Each row is a point. Each copy is the shape, with its points in the same order, stretched, turned, moved and blurred by noise. Is it also mirrored, or only turned?

Shape (6 x 2):
[[ 0.02 -0.27]
 [-0.67  0.35]
 [ 0.45 -0.43]
 [ 0.38  0.01]
 [ 0.18 -0.78]
 [-0.66  0.22]]
Copy 1, 6 rows:
[[-0.01 -0.14]
 [-0.90  0.03]
 [ 0.45 -0.07]
 [ 0.16  0.27]
 [ 0.34 -0.45]
 [-0.79 -0.06]]
Copy 1 is: only turned
Copy 2, 6 rows:
[[-0.09 -0.13]
 [-0.58  0.62]
 [ 0.23 -0.40]
 [ 0.28  0.01]
 [-0.11 -0.63]
 [-0.63  0.53]]
Copy 2 is: only turned
Copy 3:
[[ 0.05 -0.29]
 [-0.57  0.37]
 [ 0.47 -0.50]
 [ 0.43 -0.09]
 [ 0.14 -0.81]
 [-0.55  0.22]]
Copy 3 is: only turned

Shape (9 x 3):
[[ 0.27  0.71 -0.31]
 [-0.11 -0.36  0.12]
 [ 0.61  0.39 -0.31]
 [-0.75 -0.23  0.44]
 [-0.56 -0.16  0.43]
 [ 0.27  0.16 -0.24]
 [ 0.43  0.07 -0.56]
 [ 0.94  0.26 -0.38]
 [-0.09 -0.06  0.52]]
Copy 1 (9 x 3):
[[ 0.44  0.56  0.14]
 [-0.10 -0.42 -0.12]
 [ 0.05  0.45  0.47]
 [ 0.33 -0.65 -0.58]
 [ 0.39 -0.64 -0.41]
 [-0.02  0.16  0.21]
 [-0.31  0.39  0.24]
 [-0.13  0.49  0.74]
 [ 0.35 -0.53  0.03]]
Copy 1 is: mirrored
Copy 2 (9 x 3):
[[ 0.74  0.41 -0.35]
 [-0.33 -0.13  0.12]
 [ 0.59 -0.09 -0.40]
 [-0.63  0.38  0.59]
 [-0.44  0.35  0.65]
 [ 0.25 -0.07 -0.28]
 [ 0.29 -0.17 -0.62]
 [ 0.76 -0.43 -0.51]
 [-0.04  0.03  0.59]]
Copy 2 is: only turned
Copy 3 (9 x 3):
[[-0.44  0.31 -0.59]
 [ 0.12 -0.31  0.25]
 [-0.16  0.64 -0.30]
 [-0.48 -0.76  0.37]
 [-0.45 -0.62  0.38]
 [-0.07  0.23 -0.23]
 [ 0.22  0.32 -0.53]
 [ 0.10  0.74 -0.35]
 [-0.44 -0.16  0.54]]
Copy 3 is: only turned
Copy 4, 9 rows:
[[-0.14  0.28 -1.01]
 [ 0.06 -0.12  0.06]
 [ 0.27  0.17 -0.93]
 [-0.53 -0.22  0.36]
 [-0.46 -0.24  0.20]
 [ 0.14  0.16 -0.55]
 [ 0.41  0.37 -0.65]
 [ 0.62  0.14 -1.00]
 [-0.20 -0.39 -0.10]]
Copy 4 is: mirrored

Shape:
[[-0.31 -0.03  0.32  0.36]
 [ 0.14  0.47 -0.34 -0.91]
 [ 0.04  0.04 -0.01  0.63]
 [ 0.67  0.19 -0.81 -0.23]
 [-0.12 -0.44  0.91 -0.01]
 [-0.10 -0.19  0.08 -0.14]
 [-0.13 -0.77 -0.06  0.30]
 [ 0.39 -0.04 -0.15 -0.49]]
Copy 1 (8 x 4):
[[ 0.38  0.30  0.51  0.11]
 [-0.25  0.15 -0.53 -0.72]
 [ 0.49  0.14  0.17  0.46]
 [-0.17 -0.16 -0.79  0.11]
 [ 0.29 -0.11  1.00 -0.21]
 [-0.08  0.15  0.32 -0.12]
 [-0.25  0.10  0.61  0.42]
 [-0.16 -0.18 -0.17 -0.29]]
Copy 1 is: only turned
Copy 2, 8 rows:
[[-0.09 -0.33  0.49  0.42]
 [-0.24  0.15 -0.42 -1.03]
 [ 0.29 -0.37  0.11  0.63]
 [ 0.58  0.11 -0.59 -0.52]
 [ 0.02 -0.65  1.25 -0.04]
 [ 0.20 -0.02  0.44 -0.26]
 [ 0.69  0.25  0.77  0.22]
 [ 0.21 -0.05  0.08 -0.75]]
Copy 2 is: mirrored
